Rows are points. To make a cloud, some directions were put in groups of two or more. Within a group, all points are equally far from the middle, so they leave a hole (a ring in 2 directions, a hollow ball in 3). The other directions are filled evenly. Then the cloud was stretched, turned, moved and blurred a little. Count the holes, and give their numbers of directions, smallest first.

Cloud (19 x 3)
[[ 37   9  35]
 [-13 -46  26]
 [-48  17  26]
 [ 15 -75  -6]
 [-43 -11 -13]
 [ 41 -49 -11]
 [ -7 -13 -63]
 [-34  -3 -31]
 [-40 -38 -43]
 [-42 -36 -23]
 [-45   7   4]
 [ -9 -63   8]
 [-38 -22 -37]
 [-36  39  14]
 [ -4 -15 -66]
 [ 14   6 -35]
 [ 31  27  21]
 [-41 -34 -28]
 [-22   9 -32]]
Holes: 1 (2)

Cloud (21 x 3)
[[-52  39  34]
 [-14 -19 -64]
 [ -5  15 -27]
 [-42 -23  27]
 [-16  -6  24]
 [  3  -8 -67]
 [-17  25  37]
 [-14 -18 -71]
 [ 12  36   4]
 [ 25  38  45]
 [ 23  44   6]
 [ 31 -55  -8]
 [  1  -5  40]
 [  0 -44   9]
 [ 73  39  -3]
 [ 13 -27  62]
 [-40 -21   9]
 [ -8 -62  29]
 [  2  -7  42]
 [-25   2 -60]
 [  2 -24 -16]]
Holes: 0

Cloud (26 x 4)
[[-64  14 -19 -20]
 [-31   8  42 -42]
 [ 39  36 -17 -38]
 [-18  21 -36  58]
 [  6  48  24  19]
 [-33  43  22 -22]
 [ 42  36  -8 -39]
 [ 33 -14 -28  20]
 [  9  13 -18 -65]
 [-13  -4 -28 -56]
 [-13  43 -50 -15]
 [  8  28  35 -58]
 [-13  -6  27  49]
 [-65  14 -14 -19]
 [-21  49 -42  24]
 [-38 -16 -19  56]
 [-27   8 -17  64]
 [-40  -6 -36 -37]
 [-34  -6 -35 -41]
 [-56  38 -10 -15]
 [ 45 -19  -2  10]
 [-22  49 -40  25]
 [-37 -31 -32 -19]
 [-35 -24 -32 -31]
 [  4  47  32 -27]
 [-20 -14  28  45]]
Holes: 2 (2, 2)

Cloud (31 x 4)
[[ -1 -20 -61  19]
 [-28   8 -30 -10]
 [-19  24  75  24]
 [-42  35   7  -2]
 [ 12 -16 -18 -49]
 [ 28  13  43  36]
 [-86  -4  46   5]
 [ 50 -39  12  61]
 [-18 -60 -41  18]
 [ 37 -38 -14  38]
 [ 12  63   2  22]
 [-23  44  26  28]
 [-29  48 -10  27]
 [ 17 -14 -15  16]
 [ 12  28  37  48]
 [  9 -23 -41  41]
 [-26  24  72   5]
 [  4  19 -15  40]
 [-30  34 -15  23]
 [-17  35 -12  26]
 [  5   0 -26 -23]
 [ 44 -55  28  41]
 [-48  20  43  23]
 [-53 -22  -1 -29]
 [-24  25   1  35]
 [-11  34  -7  52]
 [-21 -41  18  23]
 [-24  63   5   8]
 [ 31 -28  49  42]
 [-17  51  15 -12]
 [-48 -55  25  -3]]
Holes: 0
